Every row gives one point. The points of each table are mixes of a few directions, plus a little noise. Count the directions of each table, and those that both share. Where both have some left over, give the other angles between the two spaces (their principal angles), to ten degrees, smallest first.

First (6 x 3):
[[ 1.58  5.16  1.30]
 [-1.14 -3.73 -0.86]
 [-1.30 -4.47 -1.06]
 [ 0.13  0.46  0.05]
 [ 0.52  1.82  0.45]
 [ 0.18  0.76  0.13]]
Second (6 x 3):
[[-0.16 -0.39  3.61]
 [-0.21 -0.40  3.14]
 [-0.53 -1.79  1.30]
 [-0.31 -1.20 -0.83]
 [ 0.42  0.88 -5.50]
 [ 0.90  2.87 -1.74]]
Directions: first 1, second 2, shared 1

First (7 x 8):
[[ 5.81 -1.00  3.09 -1.67 -4.89 -0.77  5.09  3.96]
 [-0.78  0.63 -0.46 -0.39  1.60  0.25 -0.72 -0.81]
 [-1.18  2.59  0.44 -2.17  2.87  0.58 -0.05 -1.51]
 [-0.15 -1.52 -2.41  1.31  2.30 -0.21 -2.43 -0.53]
 [-2.45  2.27  1.49 -0.79 -0.51  0.56  0.55 -1.13]
 [-0.87  0.91  0.64 -0.38 -0.13  0.18  0.30 -0.42]
 [-0.55 -3.87 -2.66  4.05 -1.30 -0.64 -2.73  0.42]]
Second (9 x 8):
[[-3.53  0.38  4.20 -0.61  1.17  1.59  0.41  3.42]
 [ 0.73  0.57 -1.28  0.27 -0.82 -0.72 -0.08 -1.88]
 [-1.83  1.82  1.96 -0.98  4.88  0.01 -0.72  0.68]
 [-1.50 -0.19  1.70 -0.48  2.29  0.89 -0.45  2.04]
 [ 5.62 -1.70 -0.88 -1.40  3.07 -1.07  0.83  2.32]
 [-0.61  0.21 -2.88  1.75 -5.37 -0.40 -0.25 -4.19]
 [ 3.48 -0.39 -0.18 -0.95  1.55 -0.89  0.85  1.02]
 [-2.33  1.43  0.53  0.89 -4.28  0.06  0.67 -2.26]
 [-0.02 -2.23 -3.09  1.48 -2.65  0.59 -1.26 -1.25]]
Directions: first 3, second 4, shared 2; angles 30

First, 9 rows:
[[-2.74  2.93  1.97 -2.15 -1.65 -0.44  2.37 -2.68  0.34  0.33 -0.01  0.35]
 [ 3.67 -2.70  2.04  3.77  1.46  2.72 -3.12  1.96  1.67 -1.46 -1.44 -1.12]
 [-1.26 -1.68  0.51 -2.05 -0.73  0.02  0.82 -0.13  0.44  1.70  0.20  0.39]
 [-3.59  1.39 -0.25 -1.67 -1.49  0.29  3.47 -2.43  0.72  2.77  1.13  1.05]
 [-2.29  2.22 -0.93 -2.02 -0.02 -1.05  1.56  0.98  1.21  2.02  1.83  1.79]
 [-2.55  4.22 -0.04 -0.88 -0.49 -0.64  2.18 -0.91  1.01  0.94  1.31  1.29]
 [ 3.93 -2.74  4.54 -0.44  1.17  0.32 -4.80  3.64  1.34 -2.96 -2.26 -1.14]
 [ 2.60 -2.18 -4.30  2.63  0.81 -0.95 -1.40 -0.51 -4.18 -2.05 -0.61 -1.62]
 [ 2.18 -1.50 -3.51  2.82  0.98 -0.25 -1.15  0.12 -2.54 -1.30 -0.18 -1.01]]
Second:
[[ 1.59 -0.78  0.55  6.70  0.44  4.77  1.61 -3.06  0.86  0.36 -1.63 -1.75]
 [-2.24 -2.56 -3.22  0.38 -1.03  1.24  1.99 -1.70 -0.05  3.39  1.83  0.88]
 [ 1.07 -0.59 -2.15  1.34  1.97  0.38 -2.02  4.66  2.53  1.50  2.33  1.88]
 [ 1.05 -5.29 -0.74 -0.36 -0.39  0.63  0.74 -1.32 -2.45  1.03 -1.82 -1.76]
 [-1.40  1.46 -2.34 -0.18 -1.58 -1.68 -2.91 -1.01 -0.92 -2.52  2.72  1.23]
 [-1.02  3.25  5.62 -2.81 -0.43 -0.19  0.80  0.17  2.49 -0.48 -1.27  0.20]
 [-0.99  1.69  2.83  2.20 -1.10  2.63  0.20 -2.32  2.48 -0.41  0.02  0.11]
 [ 1.50  2.42  2.02 -2.85  0.62 -3.24 -0.77  1.07 -2.21 -3.19 -2.12 -1.18]
 [-0.50  0.52 -2.84 -0.58 -1.08 -2.17 -0.81 -1.94 -3.36 -2.13  0.65 -0.34]
 [ 2.56 -1.98  1.92 -1.75  2.62 -0.30  0.58  4.62  0.85  1.82 -2.17 -0.58]
 [-1.56  1.82 -1.71 -2.20  0.00 -2.03  0.66  0.88 -0.29  0.73  1.54  1.28]]
Directions: first 5, second 6, shared 5

First, 10 rows:
[[-1.53 -1.41 -1.82  1.31  0.31  4.74  0.79  4.51 -1.00  2.19 -3.49 -0.02
  -0.36  0.11  0.59 -0.29 -1.07 -1.49  1.09  1.03]
 [ 0.37 -1.67 -0.96 -1.74 -1.93 -1.29 -1.58  4.11  0.29  0.66  2.67  1.02
  -0.13  1.43  1.33 -2.13  3.85 -0.66  0.63 -1.78]
 [ 0.54 -2.34 -0.30  0.36 -2.72 -1.15  1.17 -1.32 -0.84 -2.95  3.40 -0.24
   0.95  0.15  0.12 -0.28 -0.63  1.05  0.25 -1.93]
 [ 0.11 -0.87 -0.37  1.52 -0.93  0.67  1.99 -1.05 -2.50 -2.10  1.62 -0.42
   0.47 -0.04 -0.42 -0.80 -1.86  0.08 -0.47 -0.73]
 [ 0.73  1.25 -0.03  0.27  0.52 -2.06  0.66  0.02 -3.27 -1.70  3.64  0.47
   0.14  0.56  0.14 -2.40  0.93 -1.14 -1.34 -0.56]
 [ 1.76  2.38  3.13 -0.45 -0.26 -1.59 -1.40 -6.30  3.74  1.07 -1.52 -0.47
  -1.48 -0.06 -2.04  0.90 -0.17  2.95 -1.55 -1.18]
 [ 0.77  1.73  3.05 -4.73 -0.53 -1.54 -3.10 -4.94  4.12  0.04  1.96 -4.32
   0.71 -1.76 -3.84  1.38  1.25  2.64 -2.10  0.75]
 [-1.04 -0.10 -1.67  0.47  2.10 -2.25  0.77  1.80 -1.16 -1.56  0.28  1.72
   1.37 -0.48  2.45  1.86 -0.20 -1.75  1.83  1.99]
 [ 0.82  0.32  0.61 -0.09  0.03 -3.16 -0.96 -1.62  2.60  0.10 -0.51  2.06
  -0.41  0.50  1.33  1.45  1.14  1.01  0.90 -0.78]
 [-2.45  0.77 -1.86  3.21  3.36  7.69  1.60  4.73 -1.89  4.34 -8.11  0.21
  -1.27 -0.28  0.26  0.30 -3.19 -2.65  0.78  3.28]]
Second, 9 rows:
[[-0.02  0.14  0.11  0.02  0.02 -0.08 -0.17 -0.44  0.23 -0.09 -0.11 -0.23
   0.08 -0.03 -0.12  0.09 -0.20  0.13  0.06  0.23]
 [-0.15  1.75  1.02 -3.83 -0.41  0.17 -5.78  1.11  3.86  2.99 -0.02 -3.40
  -0.05  0.83 -1.75 -2.25  3.57  0.13 -0.11  2.14]
 [ 0.10 -1.29 -0.75  3.07  0.35 -0.19  4.49 -1.22 -2.92 -2.45 -0.06  2.55
   0.10 -0.68  1.32  1.87 -2.99 -0.01  0.13 -1.54]
 [ 0.32 -3.18 -2.08  4.22  0.29  0.45  8.17  2.52 -6.42 -2.68  0.97  5.88
  -0.62 -0.70  3.01  1.76 -2.36 -1.27 -0.44 -4.44]
 [ 0.11 -0.15 -0.47 -4.19 -0.76  1.25 -3.36  7.48  0.64  4.27  1.56 -0.19
  -1.18  1.25 -0.12 -3.65  6.54 -1.74 -1.03 -1.13]
 [-0.15  1.51  0.99 -2.12 -0.15 -0.18 -3.98 -1.01  3.08  1.39 -0.42 -2.81
   0.27  0.37 -1.44 -0.94  1.28  0.56  0.18  2.09]
 [-0.13  0.78  0.73  1.36  0.34 -0.79  0.03 -4.66  1.07 -1.74 -1.08 -1.20
   0.78 -0.53 -0.60  1.62 -3.07  1.23  0.66  1.61]
 [-0.04 -0.14  0.08  2.18  0.36 -0.55  2.06 -3.20 -0.72 -2.11 -0.63  0.48
   0.49 -0.61  0.25  1.77 -3.11  0.70  0.43  0.21]
 [-0.06  0.58  0.40 -0.71 -0.04 -0.09 -1.45 -0.57  1.16  0.43 -0.20 -1.07
   0.13  0.11 -0.55 -0.27  0.34  0.26  0.09  0.83]]
Directions: first 6, second 2, shared 1; angles 30

First:
[[-1.10 -2.08 -1.22  1.12 -0.85 -1.89 -3.45 -0.91  0.51 -1.56  7.12  1.69
  -5.18 -0.13 -5.39  0.20  8.63 -1.34  3.09 -2.72 -4.33  3.75  0.51 -2.33
   3.13  2.17 -2.00 -3.98  1.60 -7.27 -3.54  0.60]
 [-0.74  2.10  1.42  0.60  1.41  1.56  0.63 -1.51  0.40  2.35 -0.71 -1.27
  -0.39 -1.67  2.38  0.08 -1.76 -2.08  0.42  0.97  1.84 -2.04 -1.24 -1.92
  -2.98  2.59  0.42 -0.67  1.79  0.53  1.24 -0.14]
 [ 0.77 -1.03 -0.72 -0.94 -0.32 -1.55  0.90  1.30 -2.22 -1.29 -1.71 -1.65
   2.09  1.02 -1.51  0.13 -1.40  1.80 -3.63 -0.38 -1.59  1.92  0.53  3.09
   1.48 -1.61  2.77  1.93 -2.59  2.82 -0.09  1.61]
 [ 0.42  0.27  0.60 -1.87 -0.58 -1.74 -3.36 -1.23 -1.53  1.15  4.48  0.64
  -1.56  0.27 -4.71  0.68  1.63 -0.24  3.16 -2.87 -3.70  2.13 -1.00 -0.61
   2.82 -0.37  0.08 -1.99  1.72 -3.50 -2.07 -2.37]
 [ 0.55 -1.97 -0.18 -0.95 -0.20 -2.10  1.62  1.90 -1.58 -1.88 -2.87 -1.78
   1.01  1.25 -0.64  0.84 -2.09  1.81 -2.07  0.47 -0.38 -0.11  0.10  4.55
   0.68 -1.86  1.09  3.69 -2.65  1.71 -0.30  1.60]
 [-0.05  2.17 -0.62  1.34  0.07  3.20  0.12 -0.98  1.80  1.29  0.02  1.81
   1.75 -0.89  2.84 -1.68  0.23 -0.68 -0.96  0.79  1.87 -0.03  0.90 -4.00
  -1.23  0.59 -0.05 -2.51  0.98  1.94  1.78 -0.85]
 [-0.43 -2.50 -0.42  0.18  0.20 -2.56  1.11  1.24 -1.49 -2.25 -0.73 -2.38
  -1.34  0.43 -1.84  0.97  1.16  0.37 -1.94 -0.05 -1.52  0.98  0.06  3.42
   0.62  0.62  1.09  2.19 -1.99 -0.55 -1.22  3.14]
 [ 0.05  0.78  0.19  0.79  0.10  2.58  1.81  0.60  2.65  0.28 -3.33  1.76
   1.45 -0.01  5.00 -0.68 -2.60  0.29  0.78  2.35  4.47 -3.62  0.49 -0.69
  -2.43 -1.09 -2.41  1.13  0.11  1.93  2.11 -1.13]
 [ 0.49  2.22  0.85 -0.27  0.27  2.59  0.63 -0.39  1.45  1.96 -2.33  1.29
   2.14 -0.27  3.80 -0.61 -3.74  0.00  1.12  1.40  3.28 -2.88 -0.22 -1.50
  -1.95 -1.07 -1.01  0.22  1.02  2.40  2.13 -2.46]]
Second, 10 rows:
[[-1.24 -0.58 -1.18  2.63  0.41  1.08  1.02 -0.06  1.53 -1.11  0.44 -0.04
  -1.32 -0.93  1.30 -0.76  3.50 -1.28 -1.77  0.95  0.75  0.57  1.03 -1.88
  -1.20  2.63 -0.31 -1.35 -0.15 -0.56  0.20  2.62]
 [ 3.25  2.16  2.48 -6.31 -1.18 -1.96 -2.91 -0.22 -4.00  3.23 -0.24  0.33
   4.05  2.09 -3.78  1.27 -8.14  3.01  3.30 -2.81 -2.56 -0.19 -2.15  3.44
   3.46 -6.23  1.73  1.94  0.50  2.11 -0.33 -6.62]
 [ 0.90  2.23 -0.98 -0.41 -0.50  1.39 -1.58 -1.23 -1.16  1.48  2.20  0.83
   3.00 -0.33 -1.52 -1.57  0.62  0.30 -2.76 -1.60 -2.21  3.79  0.77 -3.13
   1.76 -0.37  3.10 -3.36  0.29  2.57  0.61 -1.03]
 [-0.68 -0.40 -0.57  1.35  0.19  0.49  0.63  0.05  0.84 -0.63  0.10 -0.03
  -0.83 -0.45  0.73 -0.27  1.75 -0.63 -0.78  0.55  0.50  0.20  0.49 -0.82
  -0.72  1.36 -0.30 -0.51 -0.12 -0.33  0.10  1.37]
 [-0.22  0.41 -0.68  0.88  0.00  0.79 -0.10 -0.32  0.23  0.04  0.82  0.25
   0.33 -0.42  0.07 -0.71  1.55 -0.34 -1.39 -0.09 -0.23  1.33  0.63 -1.61
   0.01  0.83  0.75 -1.46  0.02  0.44  0.19  0.73]
 [ 0.61 -1.87  2.71 -2.94  0.01 -3.02  0.39  1.46 -0.68 -0.15 -3.08 -0.88
  -1.74  1.56 -0.05  2.79 -5.28  1.21  5.35  0.65  1.48 -5.09 -2.21  6.04
  -0.51 -2.87 -3.15  5.54 -0.05 -2.19 -0.99 -2.29]
 [ 0.40  1.67 -1.02  0.24 -0.33  1.44 -1.07 -1.10 -0.62  0.99  1.87  0.65
   2.19 -0.46 -1.04 -1.49  1.26  0.03 -2.55 -1.09 -1.56  3.20  0.82 -2.94
   1.16  0.07  2.49 -3.02  0.15  1.94  0.53 -0.28]
 [-1.67 -2.03 -0.30  2.60  0.73 -0.01  1.94  0.72  2.04 -1.98 -1.14 -0.55
  -3.19 -0.58  2.26  0.32  2.77 -1.40  0.25  1.87  2.11 -2.03  0.36  0.39
  -2.27  2.60 -2.34  1.14 -0.25 -2.17 -0.20  3.03]
 [-0.62 -2.74  1.83 -0.56  0.51 -2.32  1.64  1.69  0.88 -1.43 -3.06 -1.11
  -3.39  0.85  1.43  2.40 -2.28  0.11  4.22  1.74  2.46 -5.21 -1.55  4.95
  -1.82 -0.55 -4.02  4.96 -0.24 -3.09 -0.91  0.28]
 [-0.71  1.08 -2.07  2.59  0.12  2.23 -0.08 -1.03  0.80 -0.15  2.07  0.56
   0.84 -1.30  0.40 -1.99  4.30 -1.13 -3.97 -0.23 -0.74  3.50  1.71 -4.47
   0.01  2.53  2.05 -4.01 -0.01  1.32  0.73  2.15]]
Directions: first 5, second 2, shared 2

First (8 x 32):
[[-0.18  0.72 -0.65 -1.32  0.30 -4.26  2.40  2.00  2.12  2.03  4.64  1.35
   2.09  2.46  0.42 -1.88  1.10 -0.14 -0.68 -3.00  0.16 -2.28 -1.68 -1.94
  -2.47 -1.36 -1.74 -2.31 -0.42  0.92  3.94 -1.09]
 [-1.95  0.10 -0.18 -1.36  0.21 -4.48  1.61  3.57  2.59  1.40  5.21  2.54
   1.29  2.11 -0.10 -1.91  1.03 -0.11 -0.64 -2.68  0.57 -3.19 -2.23 -0.17
  -3.29 -0.32 -0.96 -2.13  0.03  0.10  2.91 -0.94]
 [-3.64 -1.16  1.74 -0.05  0.13  0.78 -2.03  2.86  0.32 -0.76 -0.09  2.53
  -1.29 -0.71 -1.17 -0.19 -0.19  0.14 -0.37  1.15  1.58 -1.59 -1.86  3.82
  -0.89  2.13  1.74  0.81  0.17 -1.84 -2.49  0.85]
 [ 0.65  0.97  1.22 -0.63  0.73 -0.03  0.35 -0.07 -0.50  2.19 -0.53 -0.08
   2.16  1.49  0.16 -1.16  0.45 -0.36 -1.21 -0.70  1.52 -0.10 -1.58 -0.64
   0.90 -1.20 -0.85 -0.41 -2.01  0.57  1.91  0.12]
 [ 3.08  0.06 -1.05  1.50 -0.46  3.95 -0.87 -4.40 -2.37 -1.93 -4.72 -3.48
  -1.58 -2.35  0.44  2.31 -1.10  0.20  1.26  2.40 -1.83  3.74  3.63 -1.10
   3.14 -0.09  0.55  1.85  0.66  0.53 -2.46  0.54]
 [ 5.02 -0.31 -4.89  1.79 -1.53  1.22  1.48 -5.80 -0.82 -3.88 -1.43 -4.75
  -3.01 -2.98  1.40  3.30 -1.19  0.58  3.22  0.91 -5.68  4.04  7.05 -4.28
   1.19 -0.51 -0.46  0.54  3.62  1.53 -1.63 -0.91]
 [-1.66 -0.37  0.31 -0.62  0.14 -1.56  0.18  2.12  1.09  0.26  2.11  1.65
   0.11  0.60 -0.30 -0.66  0.33  0.00 -0.30 -0.78  0.47 -1.65 -1.39  0.90
  -1.59  0.40  0.06 -0.71  0.21 -0.41  0.45 -0.13]
 [-1.31  0.01  3.40  0.58  0.70  4.43 -3.17 -0.18 -2.42  0.53 -5.20  0.24
   0.12 -0.81 -0.93  0.10 -0.49 -0.25 -1.19  2.75  2.90  0.95 -1.71  3.29
   2.92  1.05  1.70  2.30 -2.13 -1.22 -2.79  1.73]]
Second:
[[ 4.73  0.04  1.70 -2.15  2.42  4.76 -0.25 -4.35 -3.38 -1.21 -6.11 -3.48
   1.16 -3.30 -0.62 -0.03 -0.35  0.57  0.23  2.10  1.83  2.41  2.81 -3.86
   2.89 -1.08 -3.03  2.37 -2.34  1.73 -0.43 -2.21]
 [-3.41 -1.13 -0.82 -0.13 -0.67 -3.11  0.15  3.61  2.49 -0.99  4.45  2.93
  -1.55  0.28 -0.42 -0.25  0.18  0.23  0.40 -1.06 -0.68 -2.67 -1.03  2.14
  -3.41  1.51  1.05 -1.19  2.08 -1.25 -0.55 -0.08]
 [ 2.10 -1.61  0.34 -2.56  1.67  1.49  0.22 -1.35 -0.69 -2.60 -1.59 -1.54
  -0.04 -3.21 -1.19 -0.22  0.22  0.64  1.07  1.47  0.86 -0.15  2.66 -3.05
  -0.63  0.77 -2.61  1.75 -0.78  1.04 -0.28 -3.13]
 [-2.32 -0.28  0.01  2.87 -2.15 -0.34 -1.52  0.66  0.59  2.34 -0.14 -0.26
   1.26  3.32  0.02  0.31  0.93 -1.51 -0.73  1.37 -0.07  0.26 -2.23  2.70
   1.53  1.69  2.82  1.05 -1.88 -0.90  0.80  2.46]
 [ 1.34  1.77  2.08  0.34  0.92  3.39 -1.00 -1.75 -2.66  1.31 -4.29 -0.50
   0.45 -0.32  0.45  0.08 -0.97  0.12 -1.18  0.32  1.53  1.99 -0.79  0.77
   3.09 -1.76  0.24  0.22 -0.93 -0.07 -1.27  1.48]
 [-6.83 -1.36 -1.72  1.33 -2.29 -6.04  0.04  6.67  4.69 -0.23  8.30  5.27
  -2.29  2.48 -0.17 -0.27  0.47 -0.20  0.25 -2.13 -1.65 -4.36 -3.06  5.04
  -5.25  2.55  3.22 -2.49  3.35 -2.50 -0.38  1.44]
 [-0.54 -1.41 -0.87 -1.59  0.46 -1.72  0.84  1.35  1.45 -2.10  2.62  0.88
  -1.04 -1.53 -0.65 -0.28  0.24  0.59  1.05 -0.39 -0.49 -1.75  1.19 -0.96
  -2.82  0.95 -1.08 -0.27  1.32  0.08 -0.05 -1.99]
 [ 2.52  2.98  0.62  0.65  0.56  1.78  0.57 -2.29 -2.13  1.89 -2.55 -0.68
   0.43  0.54  1.57  0.19 -1.20  0.27 -1.06 -1.56 -0.04  2.41 -0.31 -0.52
   2.70 -3.43 -0.27 -1.50  0.36  0.55 -0.04  1.61]
 [ 2.39  0.98 -1.37  1.30 -0.91 -0.20  0.95 -2.59 -0.37  1.61 -0.73 -2.57
   1.63  1.80  1.03  0.42  0.47 -0.71  0.02 -0.14 -1.35  1.84  0.81 -2.27
   1.87 -1.20 -0.37  0.03 -1.10  1.24  2.24  0.44]]
Directions: first 3, second 4, shared 2; angles 70
